Every row gives one point. Two turns around zero, p and q, are shown by what they do to some points. Write where each new point lands after one turn and then the other. Backwards means that the second turn is done in reverse. Each puzzle has new turns, and all numbers are rounded.

Turn p:
[0.33 0.03] => [0.30 0.14]
[-0.17  0.13] => [-0.20  0.07]
[-0.30  0.16] => [-0.34  0.05]
[ 0.14 -0.32] => [ 0.24 -0.25]
Turn q:
[0.19 0.30] => [0.15 0.32]
[ 0.11 -0.08] => [ 0.12 -0.06]
[-0.31 -0.22] => [-0.28 -0.26]
Where do these land?
p, then q: [-0.21 -0.36] => [-0.02 -0.42]
q, then p backwards: [0.06 0.30] => [0.12 0.28]
q, then p: [0.15 0.06] => [0.10 0.12]

Turn p:
[ 0.08 -0.07 -0.51 -0.17] => [-0.09 -0.42 -0.34  0.02]
[ 0.39  0.11  0.14 -0.30] => [ 0.43  0.02 -0.16 -0.25]
[0.15 0.08 0.27 0.03] => [ 0.23  0.20  0.09 -0.03]
[-0.07  0.02 -0.27  0.06] => [-0.16 -0.12 -0.15  0.13]
[-0.27 -0.44  0.09  0.14] => [-0.23 -0.18  0.46  0.04]
[-0.40  0.14  0.08  0.13] => [-0.36  0.26  0.08  0.02]
[0.12 0.14 0.20 0.11] => [0.17 0.23 0.04 0.06]
Turn q:
[ 0.09 -0.02  0.38 -0.02] => [-0.07  0.10  0.37 -0.06]
[-0.01  0.29  0.18  0.33] => [-0.08  0.18  0.15  0.41]
[-0.09 -0.05  0.16 -0.37] => [-0.23  0.00  0.07 -0.34]
[-0.30  0.03 -0.23 -0.46] => [-0.32 -0.11 -0.36 -0.33]
[ 0.27 -0.17  0.08  0.00] => [ 0.25  0.05  0.17 -0.12]
[ 0.14  0.04 -0.32  0.28] => [ 0.30  0.01 -0.23  0.25]
[-0.10 -0.12 -0.24  0.24] => [ 0.15 -0.23 -0.16  0.19]
Where do these land?
p, then q: [-0.31  0.33  0.22  0.14] => [-0.38  0.21 -0.16  0.24]
q, then p backwards: [-0.13 -0.02 -0.16 -0.01] => [ 0.03  0.03 -0.19 -0.06]
q, then p backwards: [ 0.34 -0.23 -0.32 -0.44] => [ 0.23  0.21  0.16 -0.58]
q, then p: [0.18 0.03 0.02 0.28] => [0.22 0.13 0.02 0.22]
p, then q backwards: [-0.13 -0.20 -0.03  0.26] => [-0.16  0.03  0.24  0.20]
q, then p: [ 0.03  0.09  0.26 -0.23] => [-0.11  0.23 -0.02 -0.26]

Turn p:
[-0.33 -0.31 -0.23 -0.24 -0.14  0.29  0.15 -0.05] => [-0.20  0.03 -0.36 -0.05  0.05  0.49  0.14 -0.06]
[ 0.45  0.09  0.38  0.10  0.21 -0.10 -0.11 -0.07] => [ 0.31 -0.08  0.47 -0.14 -0.05 -0.27  0.02 -0.10]
[ 0.12  0.36 -0.20  0.09  0.24  0.24 -0.19  0.20] => [ 0.07  0.07  0.25  0.11  0.32  0.03 -0.19  0.40]
[-0.24 -0.33  0.22 -0.02 -0.22 -0.39  0.14  0.38] => [-0.35 -0.36 -0.31 -0.24 -0.33 -0.24  0.01 -0.05]
[-0.17  0.02  0.17 -0.05  0.47  0.09  0.12 -0.34] => [ 0.01  0.08  0.13 -0.01  0.43 -0.05  0.36 -0.28]
[-0.26  0.31  0.06  0.06 -0.17  0.23 -0.12  0.23] => [-0.41  0.17  0.16  0.09 -0.02  0.05 -0.09  0.28]
[ 0.16  0.14 -0.28 -0.25  0.02  0.06  0.00 -0.34] => [ 0.34  0.37 -0.11  0.03  0.13  0.14 -0.01 -0.04]
[ 0.14 -0.05  0.14  0.19 -0.26 -0.18  0.32  0.00] => [ 0.07 -0.11 -0.06  0.12 -0.41 -0.17  0.21  0.01]
[ 0.13 -0.23 -0.26  0.12 -0.14 -0.23 -0.30 -0.03] => [ 0.17 -0.15 -0.16  0.10 -0.10  0.02 -0.43 -0.16]
Turn q:
[-0.06  0.45 -0.76 -0.20 -0.04  0.33  0.04  0.16] => [-0.30 -0.12 -0.80  0.22  0.04  0.34  0.20  0.12]
[ 0.20 -0.04  0.24  0.38 -0.03 -0.23  0.00 -0.19] => [ 0.36  0.04  0.21  0.14 -0.04 -0.36 -0.10 -0.04]
[ 0.14 -0.03  0.08 -0.05  0.25 -0.03  0.14  0.18] => [ 0.11 -0.06  0.05 -0.17  0.28  0.02  0.05  0.13]
[ 0.06  0.25  0.01  0.06 -0.16 -0.19  0.19  0.45] => [-0.02 -0.03 -0.19 -0.20 -0.03 -0.30  0.25  0.37]
[-0.20 -0.18  0.09  0.21 -0.13  0.53 -0.32 -0.25] => [-0.08  0.26  0.27  0.44 -0.26  0.37 -0.22  0.01]
[ 0.05 -0.11  0.35 -0.19 -0.02 -0.18  0.22 -0.20] => [ 0.12  0.11  0.27 -0.25  0.05 -0.12  0.17 -0.30]
[-0.08 -0.13 -0.38  0.07 -0.13  0.00  0.14  0.02] => [-0.12 -0.34 -0.10  0.19 -0.10  0.04  0.14 -0.01]
[-0.24 -0.02  0.34 -0.10  0.37 -0.24 -0.20 -0.09] => [-0.16  0.18  0.24 -0.22  0.28 -0.17 -0.36 -0.16]
[ 0.13 -0.19  0.03 -0.17 -0.11  0.01 -0.21 -0.08] => [ 0.10 -0.03  0.06 -0.15 -0.21  0.18 -0.14 -0.12]
Where do these land?
q, then p: [ 0.02 -0.45 -0.19  0.05 -0.06 -0.28  0.09  0.13] => [-0.04 -0.31 -0.12 -0.26 -0.21  0.14  0.04 -0.32]
p, then q backwards: [-0.20  0.18  0.29 -0.06  0.17 -0.08 -0.06 -0.24] => [-0.24  0.11  0.27 -0.08  0.07 -0.13  0.21 -0.20]
q, then p backwards: [ 0.01 -0.23 -0.05  0.20 -0.09 -0.37 -0.14  0.21] => [ 0.20 -0.03  0.13  0.18 -0.01 -0.24 -0.09  0.38]
q, then p backwards: [-0.07  0.13  0.18  0.00 -0.37  0.20 -0.32  0.16] => [ 0.06  0.23  0.01 -0.16 -0.51  0.06  0.02  0.09]
p, then q backwards: [ 0.28 -0.16 -0.02  0.08  0.34  0.63  0.04 -0.02] => [ 0.24 -0.48  0.05 -0.05  0.26  0.40  0.30  0.09]
q, then p: [-0.47  0.08 -0.02  0.04  0.38  0.04 -0.18 -0.01] => [-0.37 -0.02  0.11  0.11  0.43 -0.12 -0.15 -0.14]
q, then p backwards: [-0.13  0.05 -0.33 -0.20 -0.02 -0.01  0.22  0.14] => [-0.30 -0.24  0.01 -0.01  0.07  0.04  0.25  0.14]
p, then q backwards: [ 0.41  0.47 -0.06  0.32  0.18 -0.09  0.38  0.05] => [ 0.25  0.05  0.20  0.66 -0.12 -0.01  0.31  0.17]
p, then q backwards: [-0.17  0.23 -0.22 -0.03 -0.20  0.15  0.04 -0.23] => [-0.10  0.28  0.05  0.06 -0.02  0.37 -0.07 -0.12]
q, then p: [-0.03 -0.37  0.43 -0.01 -0.29 -0.18 -0.05  0.02] => [-0.14  0.19  0.14 -0.35 -0.44 -0.14  0.07 -0.17]
p, then q: [ 0.35  0.06  0.00 -0.37 -0.04 -0.02 -0.03 -0.21] => [ 0.28  0.21 -0.33 -0.21 -0.03  0.11  0.11 -0.09]
